Each row is a point. Two turns around zero, p and q, are shown by what they do to some points. Write where each new point lands after one turn and then the other. Backwards means that the second turn is done in reverse. Each puzzle has new turns, and all numbers are rounded.

Turn p:
-1	0 -> -1	0
-250	-38 -> -253	6
113	98 -> 128	77
137	-60 -> 125	-83
Turn q:
-16	-63 -> -6	-65
197	77 -> 183	107
-180	-14 -> -176	-42
Where do these land?
p, then q: -140	90 -> -138	93
q, then p: 18	78 -> 19	78
p, then q: -55	31 -> -54	32
q, then p: 177	-199 -> 173	-202

Turn p:
85	-134	-47 -> 133	93	-35
-125	223	-146 -> -212	-122	-164
-88	-17	113 -> 15	-95	107
129	-72	80 -> 64	125	92
Turn q:
63	-99	108 -> 148	59	-8
-52	15	-20 -> -26	-50	11
-98	-34	-282 -> -174	-155	-190
-102	12	160 -> 99	-65	149
189	106	35 -> -47	211	39
Where do these land?
p, then q: -118	-146	16 -> 96	120	-108
p, then q backwards: 142	166	-148 -> 177	55	-187
p, then q backwards: -31	114	-26 -> -25	51	-107
p, then q: 7	-134	159 -> 118	153	78

Turn p:
122	-36	25	224	7	-202 -> 68	-12	59	244	78	184
198	70	85	10	49	-129 -> 141	-98	164	52	80	71
-160	-113	-49	-117	124	-19 -> -129	-30	-99	11	94	-184
-106	-265	86	77	39	83 -> -268	134	45	94	20	-43
-46	86	-98	-217	-152	220 -> -25	-46	-85	-283	-204	-76
-90	123	182	86	-17	-89 -> 167	147	58	116	-21	-73
70	62	-170	-45	53	164 -> -27	-43	-87	-222	46	89
12	74	-62	-18	-103	-28 -> 74	-52	-56	-13	-92	34
Turn q:
92	129	28	-1	140	-66 -> -90	-5	8	-44	94	-176
-17	6	172	170	-154	-116 -> 74	152	79	136	-175	-110
19	-112	-25	-98	220	135 -> 68	-216	-19	-42	188	33
-50	-76	-175	-67	145	-11 -> -82	-198	-112	-38	31	59
-235	-100	138	-22	-45	-4 -> 25	-60	150	204	-65	119
-111	56	-200	79	-137	134 -> -41	127	-194	50	-6	201
232	29	-18	124	-168	-121 -> 68	176	-67	-142	-173	-151
69	69	82	-186	0	48 -> -23	25	157	-124	107	24
Where do these land?
q, then p: -133	4	40	127	25	5 -> 13	94	-46	79	23	135
q, then p backwards: 13	-26	-174	-46	-47	92 -> 38	47	-169	68	-2	85
q, then p: -2	-23	87	131	-32	-32 -> 89	-12	21	78	-28	109
p, then q: 153	-107	-166	-75	237	57 -> -1	-310	37	68	133	87
q, then p: -195	1	230	119	-127	-145 -> 142	209	87	171	-148	139
q, then p backwards: 150	-134	-138	-50	2	13 -> 41	142	-149	-105	-33	77
q, then p backwards: 19	75	1	-337	44	77 -> 254	-72	-2	-26	169	169
q, then p: 3	28	152	267	-85	33 -> 225	-4	9	75	18	216
q, then p backwards: -7	182	-33	-136	-16	-100 -> 5	-168	41	-22	43	175

Turn p:
-92	94	-145	95	-177	16	-46	-172 -> -139	-83	-252	55	99	73	36	40
77	129	155	15	33	-3	-56	162 -> 11	86	60	-43	-81	-107	-207	59
-131	-9	-70	184	102	-26	-42	-103 -> -183	-104	20	118	92	-80	71	-30
143	68	-27	49	-13	-48	185	-85 -> 24	220	-82	96	44	-6	65	-29
202	-35	-79	27	-10	103	-7	32 -> 107	61	37	144	21	122	-59	70
37	-197	246	-76	-31	-4	37	123 -> 121	16	127	-77	-289	-29	50	21
56	14	190	-241	98	113	-67	-3 -> -5	92	188	-227	-77	129	-70	36
-32	-85	233	-161	71	154	59	225 -> 154	22	228	-209	-149	-69	0	157
-134	61	-234	21	-20	-69	24	-39 -> -6	-110	-137	18	208	-39	52	-74
-127	-40	-268	86	-53	-237	-86	-140 -> -82	-200	-191	123	131	4	63	-251
Turn q:
160	-24	42	44	81	201	-110	59 -> 132	40	61	-113	74	209	-87	14
-289	-188	-10	-10	-138	72	30	-171 -> -164	-169	-260	21	-169	75	113	56
-279	79	-105	0	74	117	57	50 -> -175	-205	-49	-129	137	-36	89	10
-88	-69	119	-57	137	36	-191	194 -> 155	-204	21	-178	-25	-15	-151	-55
103	125	-277	-77	176	-148	-52	170 -> 64	7	143	23	259	-237	-132	167
44	-21	33	-122	-67	-40	141	-194 -> -26	184	-142	31	-85	-55	126	10
150	67	-4	152	-20	35	-160	-131 -> 32	95	-17	149	94	178	-127	-72
79	78	95	114	-172	-94	-26	150 -> -57	30	227	77	-119	8	-97	-105
115	43	212	-30	56	-159	131	12 -> 145	129	87	13	-86	-126	104	-165
-37	-115	-58	25	27	-2	202	-150 -> -6	17	-98	76	-13	8	243	89
42	26	-46	-40	-153	-16	-22	10 -> -99	77	26	27	-67	-8	-80	49
Where do these land?
p, then q: 15	-10	-48	-124	118	-65	-49	-25 -> 67	61	-147	-46	15	41	22	-70
q, then p: 42	-31	-36	47	33	18	-56	-217 -> -8	-7	11	144	175	2	-24	76
q, then p: 152	-29	-165	142	2	316	-111	5 -> 28	-48	274	-75	82	26	-107	284
p, then q: -56	29	118	-77	241	-52	132	109 -> 84	129	-41	-3	-76	-197	7	-209
p, then q: -180	-16	72	133	-48	154	93	-222 -> -147	-178	107	-99	-28	-126	211	61
q, then p backwards: 84	132	222	100	-44	-6	161	171 -> 34	-166	124	-131	255	-105	34	-48
q, then p: 159	-21	-105	-139	-103	-204	-64	54 -> -30	-39	-109	39	-93	-126	-264	-72
q, then p: -79	42	30	-218	50	95	-36	-48 -> 84	-48	-28	-111	147	94	-26	-134
q, then p backwards: -105	96	-60	187	-19	-37	-67	-67 -> -3	-14	-152	121	58	-49	-125	-101
p, then q: -122	-60	-137	86	-94	39	117	46 -> 93	-16	124	78	21	-48	126	148
p, then q: 90	-131	108	-135	-135	-258	-120	194 -> -50	245	-136	161	-162	120	-190	93

Turn p:
123	-201	-153	83	5	203	-166	210	53 -> -49	10	-102	-164	-137	250	-50	-117	-253
-155	169	139	-206	93	125	-71	45	-117 -> -116	120	220	-8	148	69	-182	50	144
-50	5	-27	56	13	-234	-6	30	-129 -> 93	-59	-34	105	23	-105	-81	175	-76
-96	106	-2	46	110	131	65	-177	149 -> -150	-30	35	158	-10	8	75	-173	156
124	47	20	-135	122	17	-48	-25	51 -> 29	66	-83	-9	123	128	-9	-34	110
-217	-20	-80	-13	-72	-22	152	139	125 -> -191	144	12	53	-153	-105	84	110	-62
73	-164	-109	112	-92	134	-9	1	-153 -> -14	-140	6	-153	2	-21	-6	-107	-226
187	123	46	37	14	165	14	97	-42 -> 114	116	107	-29	83	113	25	-166	-76
8	-132	117	182	-1	-97	137	-67	151 -> 54	-139	-10	84	-137	-1	261	56	24
111	-70	12	22	-81	-188	141	-129	-112 -> 147	-122	-70	-27	105	-185	122	78	-21
-108	137	37	-184	-110	-236	-209	-124	25 -> 83	34	-83	-7	-46	-150	-238	130	283
Turn q:
73	21	43	28	-140	144	-88	-137	116 -> 2	-27	35	180	64	123	20	90	163
-110	217	-136	-115	-154	-159	-53	106	-134 -> -145	216	-56	-117	-140	77	88	163	-167
22	-149	-135	82	135	-168	-38	168	-26 -> -159	-79	-75	-93	-26	-255	-17	-81	-77
27	-79	-113	-185	221	167	-76	-137	-30 -> -16	-43	-74	190	-62	113	-182	-239	-74
-91	164	95	191	158	153	-118	-35	192 -> 53	165	80	163	315	-69	-111	1	39
167	-51	161	-141	39	-129	-27	52	-97 -> 131	-21	-81	-45	-238	-104	-88	38	65
-123	49	-69	79	-167	14	-21	126	105 -> -150	9	107	-52	116	21	50	170	-42
48	-125	-82	43	130	199	151	-95	-142 -> 104	-157	33	113	5	38	92	-253	-108
-46	-50	6	-130	-133	122	239	-36	-38 -> 105	-151	85	-87	-39	235	63	-1	-69
-64	-1	133	-77	-164	-147	-46	-116	-4 -> -9	102	24	-122	-108	100	13	63	200
-74	-3	130	154	-70	-144	71	174	-112 -> 48	51	131	-195	-29	-189	127	79	-14
171	7	-33	71	146	-52	6	-70	170 -> 37	-64	-210	65	142	-90	-55	-31	85
Where do these land?
p, then q: 117	44	-69	56	-163	-94	-209	70	53 -> -100	-11	-139	164	-144	56	83	144	51
p, then q: -62	-18	0	-78	-77	-78	84	16	162 -> -40	3	-42	-130	81	58	43	136	-72
p, then q: 194	212	-122	173	38	-167	-153	-6	-14 -> -64	-16	-190	268	-13	-134	198	-17	103
p, then q: -144	80	-130	-17	87	-41	-155	-130	102 -> -257	50	42	51	145	-9	21	0	102
q, then p: -92	-159	160	-200	129	88	1	-70	153 -> 35	-124	-56	-146	-95	206	-129	-109	176
q, then p: 191	59	-145	17	-65	-190	-72	-67	-10 -> -133	115	-125	80	-91	-172	19	-19	-140
q, then p backwards: -96	-100	-40	-71	30	91	76	48	-200 -> 11	-33	5	205	-81	168	-10	67	-17
q, then p: -49	29	1	-54	-48	65	-71	-252	134 -> -121	9	31	81	-99	133	18	-215	54
p, then q: 39	61	279	73	-73	-59	132	170	-165 -> 325	-39	9	-26	-109	-177	-34	136	-2
q, then p: -48	-172	40	149	52	112	164	90	-117 -> 91	-180	13	-79	139	-8	161	140	87
p, then q backwards: -49	-35	26	-47	90	273	204	132	-98 -> -307	30	-173	122	-90	85	8	41	-29

Turn p:
136	138	-95	-217	9	-84	157	99	-116	-14	-29	47 -> 238	6	-46	44	46	75	162	36	105	34	-24	-208
162	150	75	-11	158	37	68	-195	-50	143	34	-48 -> -76	-18	-85	24	-113	34	47	301	162	37	-21	-34
-168	-185	-138	72	-113	28	-106	-230	190	6	-47	-53 -> -271	98	37	-104	20	-50	-166	-157	-77	82	-200	53
-30	210	69	-5	170	-193	-7	-34	-56	-27	53	-29 -> 63	-43	178	18	83	48	52	260	46	-68	-23	-6
-22	77	15	-32	91	5	272	114	-159	-67	-93	-47 -> 226	-98	7	163	-28	201	22	-2	113	32	-15	16
-87	-32	-43	232	-258	136	-89	-22	253	-22	-31	63 -> -178	113	5	-63	-161	-108	35	-236	-183	-101	-113	167
-100	-169	-63	139	-86	145	-270	-123	48	-126	-29	208 -> -270	201	-43	-22	119	-34	2	-149	-229	54	75	163
-29	-90	24	59	-119	-139	-84	-28	-69	99	56	139 -> 8	-12	37	-26	57	-206	42	16	-131	147	13	47
96	91	1	-176	24	38	27	132	94	-94	-86	-168 -> 97	28	27	-83	-70	143	-22	-68	132	-155	51	-172
181	-16	-16	-18	220	-94	166	126	20	-14	69	-44 -> 228	19	-102	87	34	-18	-111	138	145	-125	0	-43
-76	-161	50	111	-222	57	-139	-110	-62	-93	186	2 -> -220	-24	54	-8	93	-206	45	-181	22	68	84	166
-100	83	-139	-160	80	170	79	252	69	71	37	-79 -> 64	-199	-137	31	6	157	-18	-107	-51	-206	-53	-191
142	82	34	-17	146	-103	23	131	-214	114	-110	-140 -> 164	-65	77	156	-104	41	-65	178	54	48	144	-181
-105	-179	228	24	-98	-4	-99	-111	52	26	-10	149 -> -74	-7	-8	-217	19	-78	-27	-26	-110	153	84	223
Turn q:
-55	2	-117	-60	-47	50	-7	44	-161	74	75	117 -> 7	48	-171	-10	32	-119	-48	-6	27	-74	137	57
110	-94	70	113	15	-57	6	205	-272	21	-114	-25 -> 5	10	160	213	59	-111	-154	66	14	75	226	-15
36	10	172	-158	-23	4	-35	72	18	-172	-74	109 -> -32	-77	98	-113	18	74	-40	136	152	-94	55	-141
65	-84	13	-145	323	28	-119	-4	51	-197	67	-111 -> 283	-149	157	-44	175	140	58	-82	34	-133	-37	-18
-33	70	21	66	144	129	-68	-224	145	-96	23	4 -> 128	53	-3	-72	-97	245	120	-34	-96	-81	-94	4
96	-9	-6	-101	-168	102	-5	-160	45	105	139	-73 -> -75	-149	-134	-98	-157	23	-2	-195	3	37	4	41
149	137	-131	307	53	-102	-90	45	-206	-17	65	15 -> 192	55	-69	314	-83	-108	96	65	-113	91	141	-82
142	-66	-23	-187	-18	153	223	-39	52	-20	27	146 -> -207	-115	-47	-106	77	110	146	-52	86	-96	157	83
-165	-18	277	60	-44	-176	229	129	-50	-120	90	-111 -> -139	71	301	-114	44	-227	-1	-4	-135	-2	-11	-217
177	-31	68	105	36	-268	-62	-74	261	51	-156	-55 -> -30	-116	183	185	-128	56	107	97	88	117	-286	49
-223	53	-85	50	-207	-27	-3	113	97	-34	-2	-174 -> -76	109	-113	-58	91	-81	-122	-44	-72	151	-195	-167
-138	-165	-308	-116	-101	175	-168	-151	60	134	-16	187 -> -29	99	-376	13	5	109	-122	-114	145	-187	-97	214
-101	-11	62	79	-127	37	64	121	95	253	-70	19 -> -163	186	9	-56	-47	-75	-64	-3	78	195	-37	114
-108	140	-67	13	-33	76	65	-155	-103	34	-67	-31 -> -27	31	-132	-61	-46	38	-49	70	-224	-7	26	60
51	67	54	-27	196	-123	-30	76	-32	-15	13	-17 -> 163	-58	135	7	53	-74	75	100	10	7	12	18
Where do these land?
p, then q: -78	-26	-2	-177	176	-144	-47	54	-85	6	-120	-20 -> 192	-65	103	-45	26	53	-65	-125	70	122	126	67
p, then q backwards: -177	62	-23	31	288	-206	-25	119	172	84	122	-40 -> -176	-17	2	-207	130	-187	-58	-91	-126	-183	-197	-65
p, then q: -176	-11	95	-152	-31	33	48	111	143	326	146	154 -> -94	-205	-31	163	250	-80	-194	-56	69	-195	56	134
q, then p: 2	61	10	-109	43	111	91	61	-50	-82	-55	-53 -> -22	-111	-104	4	113	37	-61	44	43	-37	88	-52
p, then q: -39	-83	-67	79	-32	32	-53	54	-278	-173	29	122 -> 90	156	67	62	-126	-57	210	-64	-140	-39	84	116
q, then p: 90	-137	26	126	-215	141	-12	253	210	80	97	-291 -> -301	-115	-1	-159	-206	-14	-142	245	-43	143	-203	-51
p, then q: -87	-16	14	127	19	82	-108	5	-21	86	-200	33 -> 16	95	-101	-19	-110	-87	-162	-25	-41	-10	153	-23
p, then q: 39	34	42	-26	-12	-39	-271	-110	14	51	-75	98 -> 59	-2	-5	-194	60	-220	-62	41	-68	34	77	-10
p, then q: 119	-40	-166	-141	-71	81	75	-82	-93	145	-60	33 -> -47	-23	-111	55	49	-23	-42	-70	-133	196	-116	156
q, then p: 87	-119	-81	249	43	189	93	-299	115	-39	-24	-311 -> -290	-48	-119	210	-147	130	112	19	25	336	63	155
q, then p: 229	1	27	62	-45	-89	96	40	20	-194	-3	75 -> 21	-151	20	68	-72	-34	-171	-104	101	-76	-55	168
p, then q backwards: -54	15	8	98	-244	17	85	-148	22	-46	-49	-64 -> 41	-101	98	71	-31	-45	36	-43	190	187	74	-42
p, then q: -47	208	-7	-74	-23	-27	-80	202	-36	42	-12	17 -> -69	-106	138	16	63	0	-31	-136	-112	-10	146	-102
p, then q: 85	173	211	-31	43	-189	75	-182	-120	-55	67	83 -> -135	49	146	-115	114	-81	188	55	216	145	71	43
q, then p backwards: 7	-123	-88	-62	59	9	33	-76	-13	-230	138	162 -> 35	158	-90	-76	26	116	-36	178	71	-132	158	-24
